Rows are points. Each copy is the shape, with its points in the same order, turned, moved and blurred by noise. Is it also mirrored, or only turned?
In the rows, zero is written as 128.

Shape:
[[147 181]
 [135 119]
 [114 129]
 [ 57  96]
 [119 169]]
Copy 1 (5 x 2):
[[116  70]
 [133 136]
 [101 130]
 [ 75 187]
 [ 91  87]]
Copy 1 is: mirrored
Copy 2 (5 x 2):
[[162 144]
 [117  99]
 [101 109]
 [ 34 122]
 [127 152]]
Copy 2 is: only turned

Shape, 9 rows:
[[125 150 135]
 [192 155 137]
 [ 88  69  66]
 [167 200 124]
 [136 137 136]
 [103  90 168]
 [117 140 131]
 [125 127 134]
 [105  91  73]]
Copy 1:
[[126 142 137]
 [173 176 163]
 [134 103  24]
 [128 203 154]
 [132 139 133]
 [135  69 125]
 [119 130 121]
 [133 124 126]
 [139 125  51]]
Copy 1 is: only turned
Copy 2 (9 x 3):
[[107 118 130]
 [119 181 145]
 [123  95  23]
 [ 70 165 159]
 [121 127 124]
 [168  86 119]
 [111 109 121]
 [123 116 115]
 [114 112  42]]
Copy 2 is: only turned
Copy 3 (9 x 3):
[[160 143 151]
 [173  85 119]
 [ 51 119 192]
 [214 103 151]
 [133 133 137]
 [ 92 169 114]
 [134 138 146]
 [136 143 148]
 [ 76 117 192]]
Copy 3 is: mirrored
Copy 4:
[[131 157 134]
 [147 210  84]
 [157  65  71]
 [101 201 113]
 [147 161 119]
 [199 130 145]
 [138 149 124]
 [151 143 109]
 [151  88  75]]
Copy 4 is: only turned

Shape (10 x 4):
[[184 180 182 174]
 [158 146 117 115]
 [153 144 179 129]
 [116 112  76 117]
 [172 103  87 126]
 [ 99 170 133 161]
 [130 119 174 113]
 [124  76  79 175]
 [100  76 113 166]
 [112 158 169 141]]
Copy 1:
[[188 200 162 155]
 [123 155 157 106]
 [184 149 133 132]
 [ 74 114 140 113]
 [ 95 118 185 110]
 [118 173 106 168]
 [171 112 117 120]
 [ 71  92 174 172]
 [107  92 137 172]
 [154 159  97 148]]
Copy 1 is: mirrored
Copy 2 (10 x 4):
[[116  47  72  84]
 [109 132 123  92]
 [116  71 127 109]
 [138 184 137 117]
 [147 156 134  64]
 [125 119  78 156]
 [129  88 156 124]
 [205 174 113 110]
 [200 146 130 141]
 [120  87 106 148]]
Copy 2 is: mirrored
Copy 3, 10 rows:
[[164 198 144  38]
 [151 135  99  92]
 [163 155 156  86]
 [113 125  78 142]
 [164 150  63 133]
 [ 83 159 130  84]
 [154 138 161 118]
 [113 186  74 171]
 [106 179 116 173]
 [117 151 159  86]]
Copy 3 is: only turned
Copy 4 (10 x 4):
[[140 167 247 147]
 [148 147 162 101]
 [112 170 195 134]
 [137 105 107 130]
 [129 104 154  80]
 [148 135 174 189]
 [ 82 160 166 142]
 [122  58 153 122]
 [ 93  72 154 153]
 [120 162 186 178]]
Copy 4 is: only turned

Shape, 14 rows:
[[185 157 178  82 132 125 179  85]
 [127 150 101 101 146 118 152 125]
 [187 187 167  58 115 136 153 115]
 [167 111 125 109 113 159 150 105]
 [153 161 121 113 100 157 142 102]
 [170 157 199 102 153 176 186 124]
 [197 159 139 117 135 117 200 102]
 [155 176 134 215 120 128  81 116]
 [123 140 103 236  91  91 104  92]
 [178  94 114 105  98 102 111 165]
 [185 115  99 120 134 129 112  92]
 [119 116 136 183  88  94  76  79]
 [163 133 167  58 154 125 175 116]
 [143 146 122 205 144 101  70  76]]
Copy 1, 14 rows:
[[119  64 153 162 103 148 163  41]
 [129 119  97 126 119  93 141  85]
 [137  58 125 163 135 160 123  41]
 [ 88  87 128 147 129 132 152 121]
 [110 105 103 147 122 158 144 103]
 [155  55 142 200 118 128 184  78]
 [122  61 130 150  65 129 149  74]
 [159 176 144 159  81 184 119 154]
 [130 202 140  92  58 176 145 163]
 [113  98 170  95 151 117  93 133]
 [ 73 127 145 150 112 126 108 115]
 [111 203 169 105 114 179 152 132]
 [121  66 148 151 134  98 158  44]
 [117 214 157 152  72 156 126 132]]
Copy 1 is: only turned
Copy 2 (14 x 8):
[[165 192 173 118 198  79 152 134]
 [155 106 114 123 166 118 143 125]
 [197 177 177 121 180 103 137 151]
 [141 127 157  89 138  72 159 133]
 [164 143 144  97 126 104 149 121]
 [139 177 199  87 210 115 148 109]
 [154 186 130  91 191  66 139 125]
 [131 169 133 128  72 112  83  59]
 [ 98 159  67 128  53  99 118  74]
 [114 111 143 111 118  78  99 185]
 [150 112 147 127 125  45 133 114]
 [ 92 155 129 166  56  90 148 108]
 [144 140 174 127 215  94 156 152]
 [112 146 120 166  79  86 115  47]]
Copy 2 is: mirrored
Copy 3 (14 x 8):
[[161 156  95 188 159 168 125 102]
 [139 101  92 116 158 122 116 114]
 [178 156  95 189 171 133 136 145]
 [143 119 153 164 151 114 115  83]
 [142 100 127 172 149 116 138 126]
 [150 158 119 162 200 148 182  80]
 [112 152  75 183 152 142 126 101]
 [ 81 121 166 126  94 149 185 166]
 [ 56  84 151 111  35 141 156 123]
 [135 166 148 113 115  83  95 126]
 [122 117 164 142 137 131  78 125]
 [117  90 174 112  46 158 140 119]
 [174 153  94 145 179 151 119  92]
 [ 80  99 177 100  88 183 145 144]]
Copy 3 is: only turned

Shape:
[[ 78 106 151  86 149 195  86  95 156]
 [123 162 157 169  95 137 164 130 148]
 [ 78 139 127 171 134 111 160 118 149]
 [ 87 176 115 105 133 116 152 113  82]
 [173  76 118  91  58 153 154  86  82]
 [ 96 148  91 144  97  80 130 123 186]
 [194 160  94 178 110 125 131 143 171]
 [140 121 161 167 128 112  46 111 165]
 [169 185 130  86 118 160  48 108 199]
 [143 162 152 156 146  94 142 107 132]
 [196 124 162  72 125 143 103 194  82]
 [ 72 122 104 148 100 112 118 141  87]]
Copy 1, 12 rows:
[[ 90 104 203 141 135 184 164  89  92]
 [154 188 121 140  87 113 168  95 115]
 [127 143 118 166  93  88 173 108 111]
 [106 135  82 143 128 140 144 107 154]
 [204 148 124 164 151 220 103 151 105]
 [105 143 127 156  58  80 128 156 112]
 [190 164 127 109  62  93  87 102  97]
 [134 127 159  67 102 109 148 148  53]
 [ 91 159 182  63  80 150  75  99  83]
 [130 171  93 124 128  90 135 105 103]
 [186 169 179  63 176 158  99 132 173]
 [143 100  99 138  98 139 177 156 144]]
Copy 1 is: mirrored
Copy 2:
[[147  60 139  91 170  77 141  66 119]
 [ 66 145 127 166 127 118 131 106 113]
 [106 125 157 175 120 102 146 129  83]
 [107 156 216 133 166 132 158 114  98]
 [104 126 180  93  89 217 112  44 144]
 [ 75 114 154 142  91 111 196 154 110]
 [103 141 115 175 101 159 181 151 181]
 [147 115 109 107 105  85 120 160 165]
 [111 113 120  81 148  89 187 114 239]
 [135 178 160 158 107 112 141 123 126]
 [154 190 107  65 163 192 142  86 145]
 [109 107 179 125 141 163 133 158  79]]
Copy 2 is: mirrored

Shape, 14 rows:
[[157 124 123 123  95  90 132 127 119 126 140]
 [116 117  97 114 116 132 139 106 115 115  39]
 [127 105 110 126 100 145 122 108  99 106 136]
 [116 110 150 130  94 144 138 123 215 131 160]
 [146 105 126 141 123 122   7 139 121 137 151]
 [134 132 105 112  95  91 141 139 102 110 147]
 [116 108 111 133 127 108 132 233 117 106 159]
 [124 116 135 128 164 137 119 113 149 111 112]
 [140 106 141 145 153 134 126 139 106 150 154]
 [118 159 120 120  95 107 110 105 113 105 139]
 [136 121  44 166 140 137 140 108 129 105 140]
 [109 114 112 162 171 142 133  98 133 177 117]
 [170 202 118 179 137 136 109  96  98 123 122]
 [171 182  67 124 129 130 138 116 106 145 153]]
Copy 1, 14 rows:
[[108 177 130 147 128 111 128 145 111 140 119]
 [117 125 137  98 122  94 100 141  62  64  76]
 [137 147 168 124  98 113 141 134 101 122 116]
 [136 120 148 163 109 193  94 181 142 146 118]
 [182 139 158 185 141 102 109 105  68 156 184]
 [ 95 182 136 151 106 107 134 119 113 125 101]
 [118 149 105 190 137 156 161  59 105 144  79]
 [118  88 136 125 113 135  99 139  89 135 132]
 [135 140 111 116 107 145 147 105 102 138 159]
 [122 154 161 142 103  82 100 126 136 128 112]
 [122 161 172  87  99 143  89 103  86 165  79]
 [139 128 115  87  90 164  78 110  81 125 147]
 [134 147 142  67 149  90  84 100 152 139 149]
 [ 89 193 177  96 133 128  95  87 121 121 136]]
Copy 1 is: mirrored
Copy 2, 14 rows:
[[114 135 143 174 119 133 124 157 138 126 111]
 [149  69 127 106 108 129 114 169 192 106  87]
 [151 139 151 145 100 156  84 153 146 132 134]
 [125 208 118 105 158 112 125 157 156  89 162]
 [119 173  88 164  83 129 118 100 189 191 142]
 [103 138 164 165 126 147 106 169 134 130 106]
 [ 83 175 140 118 117 155  97 112  80 152  63]
 [156 132 132 109 129 120 124 104 162 117 133]
 [143 145 121 125 113 132 137 135 110 164 141]
 [109 127 152 168 146 142  89 146 169 146 134]
 [ 96 100 161 101  79 127  93 138 129 113 165]
 [137 105 118  76 111 128 166 148 146 153 165]
 [108  68 110 168 138 102  99 133 144 157 169]
 [ 91 102 166 158 123  68  95 169 123 164 153]]
Copy 2 is: mirrored
Copy 3, 14 rows:
[[119 117 155 115 147 175 126 129 137 112 125]
 [151 111 131 116 108 109 134 105 146  34 107]
 [143 103 139 120 133 124 123 139 134 120  81]
 [ 85 102 174 106 138  88  97 141 105 144 176]
 [ 68 134 136 150  79 164  80 193 180 133  87]
 [130 127 146  99 170 169 136 143 132 107 104]
 [151 181 172  98 142 158 143 221 116 119 137]
 [110 143 140 140 103 116 115 126  94  99 115]
 [143 163 141 143 104 153 116 134 123 149 121]
 [ 98 125 137 124 172 138 121 128 147 103  89]
 [127 148 198  86 111 116 140 112 126 116  56]
 [131 174 146 121  84 110  98  81 134 121 118]
 [ 91 157 164 184 139 141 166  89 169 118  73]
 [101 156 148  96 134 153 187  96 158 139  84]]
Copy 3 is: only turned
